Every row gives one point. Each copy is the shape, with its points in the same order, turned, moved and blurred by noise. Say if it was mirrored as well.

Shape (8 x 3)
[[  1  59  75]
 [ 60  12  48]
 [-18  13 -53]
 [ 10  60  60]
 [ 18   6 -68]
 [ 27   6   5]
 [ 11 -18   9]
 [-13  44 -72]]
Copy 1 (8 x 3)
[[-42  99  -2]
 [ 25  57  22]
 [-24 -17 -74]
 [-32  91 -11]
 [ 22 -21 -68]
 [  6  26  -9]
 [-10   2   2]
 [-11  -1 -98]]
Copy 1 is: only turned
Copy 2 (8 x 3)
[[ 42 -35  96]
 [ 52 -82  33]
 [  3  33 -21]
 [ 49 -41  88]
 [ 34  25 -37]
 [ 25 -31   9]
 [ -2 -37   1]
 [ 39  54 -16]]
Copy 2 is: only turned

Shape (8 x 4)
[[  0   6  62 -39]
 [-52  51  53  65]
 [ 79  36  17 -34]
 [ 41 -11  75  -9]
 [-54  13  45  18]
 [ 50 -12  10  -6]
 [ 43  23  18 -28]
 [-82  31  24  65]]
Copy 1 (8 x 4)
[[ 28  21  57 -43]
 [-67  60  48  32]
 [ 50  47 -25 -58]
 [ 59  50  35  -8]
 [-39  11  57   6]
 [ 51  18 -18  -8]
 [ 31  31 -12 -46]
 [-86  14  48  39]]
Copy 1 is: only turned
Copy 2 (8 x 4)
[[-20  25  50  41]
 [-77 -42 -20  90]
 [ 28  62 -21  17]
 [ 30  23  34  67]
 [-58 -37  29  53]
 [ 39   7  -2  16]
 [  9  38  -4  19]
 [-87 -75  -7  61]]
Copy 2 is: only turned

Shape (9 x 6)
[[ -18  -37  -64   -1   -2  -47]
 [  16   62   25   -7    3  -22]
 [  61   57   30  -16  -37    7]
 [ -24   52  -28   11    6    5]
 [  59   95   -5  -34   56  -13]
 [  50  -64  -27   37   32   46]
 [  -8  -45  -35  -11    6   21]
 [ -86 -102  -13  -13    3  -22]
 [  39  -49  -15   60   38    3]]
Copy 1 (9 x 6)
[[ 12  14 -45  -4  45 -51]
 [ 25  43  41  10 -26  -5]
 [ 56  21  34  -8 -82  10]
 [-15  48 -19  32 -12 -12]
 [ 53 117  39   7 -22  22]
 [ 50   8 -83   3  49  76]
 [ -4   5 -54 -26  34  14]
 [-46 -48 -27 -41  99 -24]
 [ 66 -11 -43  39  60  39]]
Copy 1 is: only turned
Copy 2 (9 x 6)
[[-42 -48 -56 -11  15 -37]
 [  3  56  13  23  13 -49]
 [ 63  51   6  15 -20 -56]
 [-16  49 -48   7  16  -8]
 [ 39  73  -9  14  81 -75]
 [ 60 -63 -38  32  39  34]
 [  7 -40 -38 -22  17  14]
 [-77 -83  -4 -45  -1  40]
 [ 22 -58 -28  64  42  13]]
Copy 2 is: only turned
Copy 3 (9 x 6)
[[-62 -53 -59   5  38   6]
 [ 45  10 -37  19   4 -43]
 [ 86 -23 -59  42  -6 -13]
 [  6   2 -36  51  54 -10]
 [ 68  19 -87  12  67 -74]
 [ 25 -94  17   0  95  10]
 [  0 -52 -18  -4  66  39]
 [-93 -37   5 -58  28  64]
 [  7 -95  28   1  68 -32]]
Copy 3 is: only turned

Shape (14 x 8)
[[  5 -54  13  -4 -27 -60 -36 -11]
 [ 72 -45  53  52 -62 -15 -22  -4]
 [-48  12  18 -44 -20 -19  61 -16]
 [ 21  14 -27 -28  -9 -11  -6 -48]
 [-33  13 -18 -38  48   0  21   6]
 [ -4 -99  76  71 -40  41 -39 -12]
 [ -2 -44  81  56 -51 -22 -38   1]
 [ 38 -57  44 -15 -37 -45 -26 -16]
 [ 22 -62   5   9 -48 -22 -21  18]
 [-27 -12  92 -21  -8  49   7  47]
 [-85  38  -4 -37 -17  31  58  19]
 [-59  48  23 -17  42 -13  55  -2]
 [-25  -9  -4 -29  29  -6  90   2]
 [ 31 -49  15 -35 -27 -35 -13 -71]]
Copy 1 (14 x 8)
[[-63 -36  -5 -52   3 -18  -7 -18]
 [-68 -25  85 -25 -42  23 -16  -1]
 [ 26   6 -49 -34 -34   2  48 -71]
 [ -2 -52 -15 -27  18  53   2 -71]
 [ 63 -22 -50 -35  27  16  24 -29]
 [-44 -59  37  29 -83 -20 -27  54]
 [-52 -12  46   4 -49 -42 -26   1]
 [-54 -46  31 -69 -28  -6  -8 -25]
 [-60 -16   6 -41 -18  21  -9  13]
 [ 66  11   6 -32 -78 -13 -26  11]
 [ 65  40 -81   1 -36  27  28 -49]
 [ 80  10 -31  -8   6 -17  50 -61]
 [ 52 -11 -33 -39 -12  23  88 -27]
 [-46 -88  -1 -57 -23  16   7 -62]]
Copy 1 is: mirrored
Copy 2 (14 x 8)
[[ 30  11  -4 -43 -29  -8 -28  75]
 [ 85 -32  -2  -1 -64  56  11  67]
 [-46  20  56 -59 -15  17   0 -10]
 [ 39  48  14  -6   4   0 -39 -13]
 [-29  -3   9 -26  54 -13 -11 -23]
 [ 20 -12 -30  38 -39  61  61 121]
 [ 19 -25  26  15 -63  23  17 103]
 [ 56   1  12 -28 -25  32 -31  86]
 [ 34 -19 -36 -27 -39  15  -5  57]
 [-63 -63  24   0   9  78   3  40]
 [-93  -7  17 -20  -4  13  10 -43]
 [-50  -5  67 -32  33 -13  16 -29]
 [-19  -6  27 -80  37  21  39 -32]
 [ 48  66   1 -40   2  34 -28  52]]
Copy 2 is: mirrored
Copy 3 (14 x 8)
[[  -1   -5  -31    6  -80  -18  -28  -50]
 [   6   22   31   73 -106   30  -13  -31]
 [ -18  -19    5  -35   11  -11   64  -52]
 [  36   16   20  -52  -22   13   -6  -37]
 [  21  -16  -25  -42   38   -4   19    1]
 [ -10  -84   -1   74 -102   68  -26  -12]
 [ -54  -24    5   56  -89   21  -21  -23]
 [  15   -9    2   23  -96  -31   -5  -38]
 [  18    2  -29   22  -94   21    5  -35]
 [ -30  -62   16   34  -35    7   61   50]
 [ -36  -23  -12  -61   26   36   99   -4]
 [ -36  -18   10  -28   69  -15   43   -9]
 [  30  -18  -16   -3   52   -4   63  -41]
 [  44  -17   26  -27  -74  -16  -17  -68]]
Copy 3 is: only turned

Shape (12 x 9)
[[ 66 -16  51   6  -7   4 -57 -15 -54]
 [-20 -32 -27  -3  -4  40  66  58  16]
 [-18 -10 -33 -18  16  33 -40  62  35]
 [-39   0 -25 -12  -6   6 -41   1  72]
 [ 36  73 -34 -51 -44  14  30   8  67]
 [ 59   6  36  37 -54  30  61 -32 -10]
 [ 32  80 -21  26  42  -9  39  -9  -4]
 [ 78  16  66  30  28 -32  -2  13  60]
 [  3  44  10 -10 -48 -47 -37   4 -55]
 [ 12  -2 -42 -49 -14 -17   8  -5  65]
 [-21  67  51 -65  18 -62 -52   6   7]
 [-36 -38  37  -3  48  34  21  37 -28]]
Copy 1 (12 x 9)
[[  6  42  -4 -11 -78   5   9 -19 -70]
 [ -3 -59 -40 -58  39  14  22  26  40]
 [ 25 -31 -24 -11  10 -24 -51 -10  43]
 [ -9 -44  30  21  -6 -54 -25 -23  49]
 [ -2  44  30  -7  -6  11  15  26 121]
 [-34  11  36 -33 -23  66  84  21  -3]
 [  3  65  22  38  60  15  33  26  12]
 [ 42  25 101 -28  -4  -4   0  41 -31]
 [-13  30 -25  64 -69  -3  14  40  -2]
 [ 10  -9  21  -8 -10 -54  29  16  78]
 [-21  47  18  48 -39 -74 -52  70  -2]
 [-38 -35 -39 -39  33 -19 -12  26 -54]]
Copy 1 is: only turned
Copy 2 (12 x 9)
[[ 60  72 -23  27 -43  -8  12 -60 -11]
 [ -1 -39  18 -20   1  57  41  49 -46]
 [ -2  45  -9 -36 -14  31   6  80  -9]
 [-28  15 -11 -33 -12  19 -38  50  36]
 [ 51  -5  47 -79  46  55 -45  11  28]
 [ 58 -31  31  37   7  56  -9 -67 -19]
 [ 35  11  69  -1  67 -32 -17  -1 -29]
 [ 80  12  64  40 -29 -23   0   9  58]
 [  7  65  31 -49 -40  -8 -36 -59 -39]
 [ 30 -26  -5 -73   0  10 -26  31  25]
 [-16  78  53 -74 -26 -48   2 -31  51]
 [-27  14   6  16 -13  11  84  13 -28]]
Copy 2 is: mirrored
Copy 3 (12 x 9)
[[ 10 -24  83 -49 -36  24 -34 -59 -44]
 [ 21 -30   8  30  31   0  13  86 -50]
 [-10  17 -27  20 -19   4 -52  39 -27]
 [  9  -8 -51  10  -5 -35 -37  -3   6]
 [ 77  40 -49  18  -3 -13  59 -17 -37]
 [ 58 -61  77  10   6  -2  67 -28 -45]
 [-16  20  14  36  49 -17  41 -56 -82]
 [ 55  39  84  24  11 -53 -30 -52 -23]
 [-16  -4   9 -80 -40 -26  29 -41 -68]
 [ 71   7 -53  -7  30 -21 -10  -4 -30]
 [-25  73  -4 -77   7 -39  -2 -44   1]
 [-45 -21  60  -4  44  11 -19  52 -15]]
Copy 3 is: only turned
Copy 4 (12 x 9)
[[  8  -4  98 -10  31  14 -22 -46 -33]
 [ 23 -33 -23 -41  -2  34   5  83  -9]
 [  6 -25   5 -55  31   0 -57  56  46]
 [-16 -25 -21 -58  10 -19 -30  -2  73]
 [ 44  56 -60 -89  42  25   9 -10  27]
 [ -3   7  15 -29   7  76  66 -24 -60]
 [-12  36 -52  14  81   7   1  -7 -43]
 [-13  17  46 -33  91 -30  76  -6   4]
 [  3  33  24 -45 -10 -26 -56 -45 -60]
 [ 57 -14 -36 -62  25 -11   6 -10  36]
 [ 11  77  21  -5   9 -84 -36 -30  24]
 [  0 -17  32  33 -17   8 -11  74   2]]
Copy 4 is: mirrored

Shape (15 x 9)
[[  -7   45  -15  -29  -37    1   14   -7  -27]
 [  14  -15  -38  -15   22   12  -11  -11   38]
 [ -11  -22   58   37    7   15  -46  -24  -32]
 [ -30   -6   35  -11   -5  -43   12  -37  -24]
 [  47  -40   -2   32    1  -57    0    0   -9]
 [  -1   14  -54  -67   41   13  -47   32  -28]
 [ -49   -9  -22   -4  -60  -27  -46    2   -3]
 [  -7  -42  -45    1   21    3  -26  -10    1]
 [  24 -121   33  -40  -58   -3   17  -27   38]
 [  -1    7  -32  -17  -10  -11   38   16  -33]
 [  38   30  -12  -17   11   12  -14   46  -22]
 [  23  -19  -20   -9  -18  -59  -25   -6    0]
 [ -20   50  -13   11  -47   -2   14  -32  -20]
 [ -17  -21   30   12   19   15    3  -45  -18]
 [  36  -36   35   34   -5  -20  -32  -48  -55]]
Copy 1 (15 x 9)
[[-20   8 -31 -26  43  -5  46  25   8]
 [ 24 -28 -18 -27   5  -2 -13 -14  67]
 [ 20   3  -2  36  -1  -8 -30 -29 -43]
 [-30 -50  -6  24  -3 -25   2  23 -27]
 [ 37 -18 -32  19 -55 -29  24   4  12]
 [ 27   2 -63 -62  34  13 -42  42  34]
 [-67  34 -31 -10 -27  -2  -8   4  17]
 [ 14 -26 -45 -28 -21  14 -26 -25  40]
 [  4 -55  62 -66 -84 -40   9 -31 -11]
 [  3 -25 -38 -29   8  28  42  27   0]
 [ 65  24 -32 -24  28  13   8  36  18]
 [  9 -10 -40  -5 -39 -40  11  21  33]
 [-44   4 -26  14  39  -1  56 -11  12]
 [  0 -45  -6  14  12   8 -15 -37 -18]
 [ 27 -22 -37  34 -18 -50   4 -48 -40]]
Copy 1 is: only turned
Copy 2 (15 x 9)
[[-37  46 -44  -5 -15  -9  18  -7  -6]
 [-17 -48 -18  12 -35 -11 -24  18   5]
 [-17  -8  55  60  32 -20  19 -24 -34]
 [-25  21  -6  12  56 -43  -9   5 -12]
 [ 55 -31 -13  21  27 -45  31  15  13]
 [-83 -50 -54  27 -26  21  43  28  15]
 [-30  41 -16  61 -20 -56   5  53 -16]
 [-13 -55 -29  41 -13 -22  -7  27 -28]
 [ 15 -33  53 -51 -12 -96  -1  68 -63]
 [ -7  14 -57  -9   2   8  23  21 -19]
 [-17 -13 -18   9 -18  30  53  -1  23]
 [  4 -11 -28  26   0 -66  23  29  21]
 [-15  62 -38  19 -13 -21  -9 -28 -18]
 [-20 -19  13  22  35 -16 -18 -23 -44]
 [ 13 -25  20  40  37 -67  41 -39 -31]]
Copy 2 is: mirrored

Shape (14 x 11)
[[ 10 -15  55  38  60  55  16  25   0  55 -18]
 [ 55  11  67 -23  -1 -91 -14   0  25 -43  36]
 [-91  -9 -32   0 -32 -46 -11 -11 -60  -6 -45]
 [ -3 -27  13  57  14  42  21   9  13  17   2]
 [ 28  17  68 -23 -31 -18 -48  11  66 -69  11]
 [ 13  -5   2  11  49  28  45  46  17  31 -27]
 [ 54 -19  10  -1  41  73   6 -12   2  28 -43]
 [-76 -10 -30 -24  32 -28 -40  -2   7 -27  -3]
 [-31  -6 -36  33   7 -58 -26 -25  20 -38 -32]
 [-67  55 -27  -7 -20 -41  -2 -30  18  -5 -27]
 [ 55 -20  -9  29  36  83  44  34 -21  65  42]
 [-30  48  -4  31  37   2 -45 -11 -17 -23 -21]
 [-72   7 -24   9  21  -8  40 -22 -36 -54 -23]
 [ 25  -8  75 -26   3 -57  -8 -51  54 -23  55]]
Copy 1 (14 x 11)
[[ -21  -31   55   17   47   21   17   69   33   -3    2]
 [  50   -8   13  -14   -5    1   89  -81  -29   10   55]
 [ -22  -41 -121    1  -40  -34  -21   14  -22   -6    9]
 [   3  -47   17    2    4   -3   -7   35   61   19   19]
 [  16   -6   11   -3  -38   74   45  -87    4   18   68]
 [  -1  -14   27  -10   46   13  -12   50   15   46   10]
 [   8  -45   45   33   43   33  -47   11   17    8  -25]
 [ -68  -20  -63  -13   11   -9  -14  -34   -6   13   57]
 [  12  -70  -65  -15   -9  -20  -18  -29   -5   18   74]
 [  20    2  -96  -23   -1    5  -36   -8   -9  -17   62]
 [   7    4   61   56   61  -30  -10   47   70   50  -30]
 [  -4  -51  -76   29   42   33    4   -5   19   -3   51]
 [ -14  -44 -104  -50   11    1  -11  -11   25   22   -6]
 [  27   -3   33  -39   -7   -7   55  -93   10  -37   48]]
Copy 1 is: only turned
Copy 2 (14 x 11)
[[ 12  20  97   3  22 -62  -5 -17 -26  31  35]
 [  3 -66 -88  -1  42  -2 -13   2 -43  15  64]
 [-27  40 -35  -8 -10 -23  73  80  35  54 -50]
 [ -7   1  74  -3  44  -3   8   3   9  23  16]
 [-60 -47 -38 -21  15  18  -6  24 -45  -1  95]
 [ -4   9  59   9  17 -54 -31 -13  -5  -6 -13]
 [ 25 -23 103  12 -42 -19 -20  14 -15  -1  21]
 [-29  49 -33  13  20 -21  -3  98   2  10   9]
 [-23 -29 -13  -1  40  -1  21 102 -11  10 -22]
 [-26  18 -34  16  12 -15  77  64 -23 -28 -13]
 [ 65  28  93 -11  17  -5 -31 -57  27  -2  11]
 [  6   5  13 -28  15 -53  36  91  -5  -9  35]
 [-29  15  -4  38  11 -51  51  71  68   1 -11]
 [ -5 -44 -50  61  42  14   5  11 -53  26  87]]
Copy 2 is: mirrored
Copy 3 (14 x 11)
[[ -9  37 -29 -63  65   2  11   6 -76  39 -13]
 [ 63  37 -48  43   2 -16  49  49  -5 -54  71]
 [-14 -56 -15 -24 -92  -5  10  41  19  66   3]
 [  0  29 -14 -15  33  32  -6 -21 -35  52  -4]
 [ 97  17  -4  54   9 -12 -22  44 -38 -44  39]
 [-17  20   9 -51  76   6  13  28  -5  44   7]
 [ -2   1   4  -3  92 -30  31   3 -64  57 -17]
 [-31 -39  14  -6 -41 -12 -36  38   6 -22   9]
 [-22   1 -18  53 -40   2  -9  50  22  17 -10]
 [ 17   4   1  -2 -65 -57 -25  31  46  29  -7]
 [  1  11   1 -55  93  26  54 -75 -32  42 -12]
 [  9 -22 -42  -4  -8 -26 -18  28  -6   0 -59]
 [-26 -51 -55 -15 -17 -17 -40  21  45  50  22]
 [ 34  56 -45  49 -11 -40  12  -1 -40 -43  80]]
Copy 3 is: mirrored
Copy 4 (14 x 11)
[[-56  54   3  13 -19  65  -4  -8  30 -34  71]
 [-47 -78   1 -17 -24  -6 -28  78 -43 -43 -29]
 [ 35  56  54 -32 -19 -20 -25  10 -30  98 -27]
 [ -8  14  11  19   0  68  -4 -27   4 -10  26]
 [-42 -89 -62  -6 -11   5 -26  49 -20  10 -10]
 [-48  60  -2  32  35  29  15   0  -1 -32  23]
 [-12  53 -39  46 -40  32   5 -11  36 -41  19]
 [ 22  33  -9 -32   9 -25 -15  23 -65  50  24]
 [ 42  14  -9 -44  21  11 -44  22 -29  17 -27]
 [ 11  10  18 -58  20 -49 -13  -1  12  60 -19]
 [-15  35  50  79 -11  38  17 -44  28 -65  73]
 [ 42  25  -3 -33   2  -3 -28  38  23  43  43]
 [ 38  48  30 -39   3   5  44  18  -9  60 -20]
 [-34 -69 -12 -47 -40 -10  11  16 -49 -57  -7]]
Copy 4 is: mirrored
